Each row of a before or after table is a point. The points were changed in one or more steps. Then noise was added and the rows were shuffled. The steps act on columns, c1 being the first. Write out the steps. A step turns or swaps two columns, mirrors them in a line or flattens them onto one, adds a multiple of one to another, or multiplies or shifts one. Angles are multiples of 10 degrees, from the lower column toward the higher: turns from -170 to 170, lines from 10 to 170 but not 90. Use the fewest steps. Two steps may share a column if one is a turn and the other turns, adds or multiplies; they go together, in the order done. Otherwise the lowest column goes first.

Before:
[[ -9   6 -18]
 [  3  13 -10]
 [ 11  -2   9]
 [  5 -18   9]
 [ 20 -10   7]
 [ 10  -3   8]
 [  5  12   1]
 [  4  13  -1]
 [-12  12  -4]
 [ 15  20   2]
 [  3   7  -8]
 [ 10   5  -1]
 [ -3   1  -2]
 [ 17   2  13]]
After (14 x 3):
[[ 30  -6   6]
 [ 14  12   5]
 [-36  13   0]
 [ 34  -5   9]
 [ 16 -20   2]
 [ 50  -3  12]
 [ 31   5   0]
 [ 60 -11   3]
 [-27  12 -15]
 [ 10  10  -4]
 [ 13  12   5]
 [ 45  18   8]
 [  9  16  -5]
 [ -9   1  -1]]
Steps: multiply c1 by 3; turn c2 and c3 by 20 degrees

Before, 8 rows:
[[  7   5  -9  -5  10  25  17 -21]
 [ 10  -8   6 -26  22 -17   9  -8]
 [ -1 -20 -26 -18 -34  24  -3  -2]
 [-11  -6 -15  23 -19  -1  40  11]
 [ -8  16 -12   9  15  -2  -7 -22]
 [-10 -47   1 -20  12  47  21 -11]
 [ 13  -1   5  -5  14  24 -15 -11]
 [  6 -18 -51  13 -27  18   7   7]]
After:
[[ -9  22  14   1  -3 -14  19  19]
 [ 21   1 -18 -14 -40   6  19   7]
 [  1  23 -32 -14 -26  11 -12  40]
 [ 11  -7  13  -4  16 -15   4  22]
 [ -2  60  10  22  -4  28  24   4]
 [-21 -13  10  18  11  14  21  -1]
 [ -8  30 -11  16 -24  11 -24  23]
 [-14  23  13  -2  21  -7  -3   1]]
Steps: turn c1 and c4 by -150 degrees; turn c2 and c6 by -110 degrees; mirror c3 and c8 in the line at 150 degrees; turn c5 and c7 by 40 degrees

Before (8 x 12):
[[ -1   9  -4   5   8 -13   1  -6 -12  -3  14  -6]
 [ -4  10  -6 -13   6   4 -11 -13  -5  -8  13 -10]
 [ 16  -3  12 -10  -2   7  15   3  -2  11   1  15]
 [  0  -8  11  -1  -1   8   8   5  19  10  14  12]
 [  1  -6  15  -2  20  13   5   8   8   4  -3   9]
 [ 20   0  24   5   0  13   5  12  10  21   4   8]
 [ -4  -5 -11 -11   7 -10 -13  -7  -8   6   9 -12]
 [  6  -8 -14   3   6  -8 -18  -4 -10 -21  15  -7]]
After (8 x 12):
[[ -4   9  -7   1 -14 -12  22  -4  11  11  14  -8]
 [ -2  -3   8   3  15  16   2   7  -1  -2  14   1]
 [  8  10  -2  -8   1 -13  59  -8  -3  11   2 -13]
 [  1  -4   9 -17   6   1 -35   8   2  -7  13  12]
 [ -1  15  -5   1   5 -16  15  -8  19   5  -3  -4]
 [  1 -12  -4 -13  11  13 -41   2   0   4   8   9]
 [ 16  24   0   9  -7 -15  34  -9   8  22   5  -3]
 [ 12 -14  -8   2  13  11 -44   3  -1 -20  15   3]]
Steps: turn c1 and c7 by 20 degrees; multiply c7 by 3; swap c2 and c3; mirror c4 and c8 in the line at 10 degrees; turn c5 and c9 by 50 degrees; turn c6 and c12 by 160 degrees
